Every row gives one point. The last column is the point's height on a tilted bowl or saddle (a function of degree 2), plus a little noise. Along how many of its main directions does it bend up, bend down or stay straight?
In the rows, zero is written as 128.

Points (15 x 4)
[[177 149 133 103]
 [ 89 109 183  46]
 [152 135 105 110]
 [200 113 164  71]
 [ 95  62  76 114]
 [137 170 104 116]
 [159 137 157 107]
 [122 148 108 119]
 [165 124 186  86]
 [117 145 150 107]
 [130 174  83 109]
 [124 116  88 116]
 [ 93 107  94 116]
 [125 148 124 119]
 [106  97 120 110]]
Directions: 0 up, 2 down, 1 straight

Points (22 x 5)
[[ 76 150 162 118 117]
 [ 87 166 146 171 126]
 [120 118  92 136 145]
 [176 123 118 149 147]
 [164 156 133 134 144]
 [ 26  98 148 173  53]
 [ 67 106  84 161  99]
 [146  83 110 111 194]
 [127 181 129 127 137]
 [133 120 107 115 160]
 [133 196 105 137 137]
 [125 144  92 128 133]
 [136 132 187 204  92]
 [101 113 147 147 148]
 [135 120 176 125 139]
 [149 178 142 154 159]
 [107  98 123 115 188]
 [ 83 151 113 104 125]
 [188 117 128 113 139]
 [164 184 145  96 100]
 [128 123 118 120 161]
 [ 76 171 152 110 107]]
Directions: 1 up, 3 down, 0 straight

Points (40 x 7)
[[138 115 143 122 130 152 136]
 [141 115 125  28 122 171 150]
 [169 127  69 196 128 123 202]
 [110 120 105  85 154 156 143]
 [106 107 179 112 136 102 141]
 [140  89 110  81 124 142 138]
 [ 64 135 119 172 175  68 193]
 [105 125 195 198 191 100 165]
 [106 154 132 138 146 132 140]
 [125 152 129 122 164 135 137]
 [130 121 127  85 187 159 149]
 [142  68 150 115  46 130 147]
 [110  58 118 131 122 124 159]
 [137 204 153 228 148 106 175]
 [137 130 136 104 151 120 133]
 [204 142 138 102 154  98 139]
 [ 93 132  76 190 116 163 192]
 [121 148  95 121  76  78 153]
 [119 133 135 160 127 123 146]
 [143 146  85 186 142 152 182]
 [147 134  96 120  49  76 148]
 [ 90 175 137 187  87 130 181]
 [ 82 174 102 150 110 173 167]
 [169 126 164  91  87 116 128]
 [129 131 164 123 202 136 141]
 [164 145 119 118 101 112 136]
 [ 80  94  96 186  73 136 198]
 [127 115 162 127 174  65 147]
 [153  76 125 125 119 114 147]
 [155 135 123 113  83 133 137]
 [136 146 131 136 102 117 139]
 [103 153  76  83 101 143 155]
 [144 144 147 118 114 133 131]
 [107 146 133 132 119 163 140]
 [145 110 122 143 102 175 152]
 [143 164 113 137 120 126 145]
 [122  84 105 170 110 162 171]
 [111 142 108 107 127 154 140]
 [ 89  98 138 106 115 128 140]
 [102 130 150 178 113 145 157]]
Directions: 4 up, 0 down, 2 straight

Points (45 x 7)
[[122 134 112  93 107 121 133]
 [161 119 157 146 143 108 145]
 [ 70 129 184 118 132 150 181]
 [143  89 194 163 136 136 182]
 [107 132 128 132  75 143 153]
 [150 128  83 149 173 138 140]
 [107 164 122 120  90 126 147]
 [115 115 152 109 117 163 144]
 [108 111 124 150 132 111 145]
 [162 123  90 106 136 119 125]
 [ 48 134 136 132 157 146 170]
 [ 77 114 171 153 108 170 183]
 [164 188 117 130 126  55 136]
 [124 158  91 133 170 151 137]
 [116 159 141 116 158 150 141]
 [124 153 110  57 145 141 137]
 [133  84 115 161 190 121 165]
 [160 158 169 124 154 133 155]
 [145 129 122 157 107 119 135]
 [ 43 139 183 112 127 166 202]
 [143  85 118 170 122 175 161]
 [157 128 132 131 178 160 147]
 [180 108 113 137 123 156 140]
 [ 89 134 120  58 166 138 141]
 [ 58 161 175 159 122 186 204]
 [132 140  86 137 151  86 136]
 [ 32  93 113  96 185 158 168]
 [165 108  96 138 164 138 137]
 [137 196  91 124 154  58 149]
 [158 123 114 139 145 146 134]
 [162 147 192 164  98 143 166]
 [181 179 120 158  82 150 160]
 [146 174 148 103 120 170 155]
 [130 204 100 123 122 109 147]
 [146 159 147  79 169 133 146]
 [112  90 136 150 138 155 152]
 [125 134 110 205  98 163 180]
 [135 132  75 119 156 144 126]
 [ 94 123 176 133 141  53 178]
 [ 93 128  84 113 140 100 141]
 [121 134 139 140 166 146 144]
 [131 218 134 111 141 154 172]
 [161 112 151 151 137  85 145]
 [128 107 101 170 110  88 153]
 [136 173 178  82 121 166 171]]
Directions: 5 up, 0 down, 1 straight
